Every row gives one point. To make a cloud, some directions were put in groups of two or more. Within a group, all points are equally far from the middle, so they leave a hole (a ring in 2 directions, a hollow ball in 3). The other directions are filled evenly. Then the cloud was stretched, turned, moved and blurred a little. How many holes are there, and how many directions does each take, smallest first?

Cloud (13 x 2):
[[-1.05 -1.82]
 [-1.33  2.37]
 [-0.86 -2.06]
 [ 2.79 -1.33]
 [-1.62  2.12]
 [-0.29  2.91]
 [-2.05 -0.31]
 [ 2.23  2.16]
 [ 1.14 -2.46]
 [ 3.17  0.66]
 [-1.91 -0.76]
 [-0.05  2.97]
 [-1.16 -1.69]]
Holes: 1 (2)

Cloud (32 x 4):
[[ 0.78  3.35 -0.09  0.98]
 [ 2.94 -1.00  1.69 -1.12]
 [ 1.62 -2.25 -3.25  1.26]
 [-2.05 -1.39  1.23 -0.78]
 [ 3.27 -3.24  0.52 -1.63]
 [ 2.19  0.75 -1.64  1.81]
 [-2.78  0.58  0.93 -0.97]
 [ 1.68  3.30 -2.88 -0.94]
 [ 1.24 -2.22 -2.00 -2.05]
 [ 1.65  2.74  1.40 -0.86]
 [ 0.07  0.66 -1.03  2.73]
 [-0.16  0.32 -2.57  2.20]
 [-1.58  2.87 -2.52  1.15]
 [ 1.85  2.19 -2.82 -2.04]
 [-0.42  1.11  2.54 -0.82]
 [ 1.49 -0.01  1.82  1.46]
 [-1.87 -0.07  0.94 -2.64]
 [-0.16 -2.53 -0.21 -2.58]
 [ 0.72  1.91  1.78 -3.38]
 [ 0.37 -3.01  2.90  1.00]
 [-0.39 -0.12 -3.55 -0.11]
 [ 1.50 -3.51 -0.86 -2.13]
 [ 2.13  0.41  1.78  0.57]
 [ 1.95 -1.57 -1.14 -2.66]
 [-2.19 -0.07  1.10  0.77]
 [ 3.13  0.25 -0.02  1.06]
 [ 2.10 -2.10 -2.34 -1.43]
 [-0.99 -2.52  2.29 -0.06]
 [ 1.99 -1.28  1.39 -2.50]
 [ 0.64 -3.31  1.13 -2.24]
 [-1.12 -0.46 -3.13  0.42]
 [-2.78  1.25 -2.40 -0.47]]
Holes: 1 (3)

Cloud (53 x 6):
[[-0.91 -3.89 -3.30 -2.39  0.68 -0.75]
 [ 1.82 -1.30 -2.90 -0.74 -1.31 -3.03]
 [ 0.04  1.01 -1.97 -3.20 -1.63 -0.47]
 [ 0.13  2.14 -3.60 -0.55  0.64 -1.88]
 [-0.53 -1.17 -2.23 -2.74  0.60  1.41]
 [-0.56  0.53 -0.09  1.99 -0.04 -2.84]
 [-0.88  2.03 -2.46  0.31 -0.85 -3.56]
 [ 2.46  2.34  0.81 -1.51  1.00  2.34]
 [ 0.31  2.52 -1.53  1.63 -1.46 -1.47]
 [-0.92 -2.91  1.20 -1.88 -2.23  0.18]
 [-2.50 -0.25 -2.76 -3.19  0.49  0.77]
 [ 0.14  2.01 -2.66 -2.72  1.12  0.15]
 [-0.73  1.47  0.17 -0.23 -1.61 -0.26]
 [ 1.68  0.10  1.28 -1.02 -1.69  1.70]
 [ 0.25 -0.50  0.77  0.78  0.76 -3.59]
 [-1.17 -3.57 -3.01 -0.50  0.01  0.49]
 [ 0.31  0.94 -0.47 -3.84 -0.77 -0.95]
 [-0.22 -1.22 -4.24 -3.09  1.08  1.26]
 [ 0.65  3.58 -1.30  0.98 -0.05 -0.04]
 [ 1.80 -0.79 -0.34  1.52 -0.11  2.60]
 [-0.13  1.13 -4.68 -1.72  0.76  0.96]
 [-2.80 -0.87 -1.53  0.06 -1.30 -0.27]
 [-1.25 -1.34 -3.30  0.27 -0.97 -0.18]
 [-1.60 -1.18  0.55  0.08 -3.51  1.43]
 [ 0.18 -0.12  0.69 -1.63  1.56 -2.28]
 [ 0.52 -0.17  0.95  1.16 -3.95  0.60]
 [ 0.85  1.11 -4.59 -2.36 -3.22  1.74]
 [ 1.25 -1.91 -2.74 -3.04  0.14 -0.05]
 [ 0.02 -4.53 -0.09 -1.08 -3.07  3.20]
 [-1.53 -1.89 -2.06 -1.42  0.86 -3.42]
 [ 1.34 -0.81  0.69  0.21 -3.36  3.40]
 [-0.77 -0.55  1.17  0.63  1.00 -3.52]
 [-1.83  0.82 -3.07 -3.29  0.60 -1.36]
 [-2.27  0.27  1.05  1.93 -0.58 -2.58]
 [-0.88 -2.23 -0.56  2.34 -3.83  1.80]
 [ 2.93 -0.28 -1.35 -0.19 -0.24  1.72]
 [ 1.48 -1.38  0.00 -1.66 -0.82  2.93]
 [-0.67 -0.46 -2.19 -0.36 -0.36 -2.20]
 [-0.41 -1.51  0.44  0.51 -4.80  2.45]
 [-0.56  2.12 -2.20 -3.09  1.86 -1.92]
 [-2.82 -0.97 -1.35 -3.64 -3.54  1.60]
 [ 1.36  1.80 -0.50  1.77 -2.11  0.73]
 [ 1.94  0.03  1.28 -2.68  0.38 -1.96]
 [-1.68  1.16 -0.99 -0.22  0.63 -0.58]
 [ 1.40  1.62 -0.43 -0.07 -2.67 -0.81]
 [-0.01  0.95 -0.94 -0.15  1.52 -2.71]
 [ 0.49  0.08 -2.91 -5.45  0.43  2.51]
 [ 1.84 -0.04  0.66  3.18 -3.22 -1.46]
 [ 0.60 -1.56 -0.23 -0.87 -3.52 -1.19]
 [-1.71 -3.65 -0.85 -0.17 -4.09 -1.46]
 [-2.61  0.80  1.61 -1.23 -2.77 -1.45]
 [-1.39 -1.57  0.86  2.15 -3.55 -1.45]
 [ 1.42  0.95  0.60 -0.90  0.89 -2.29]]
Holes: 0
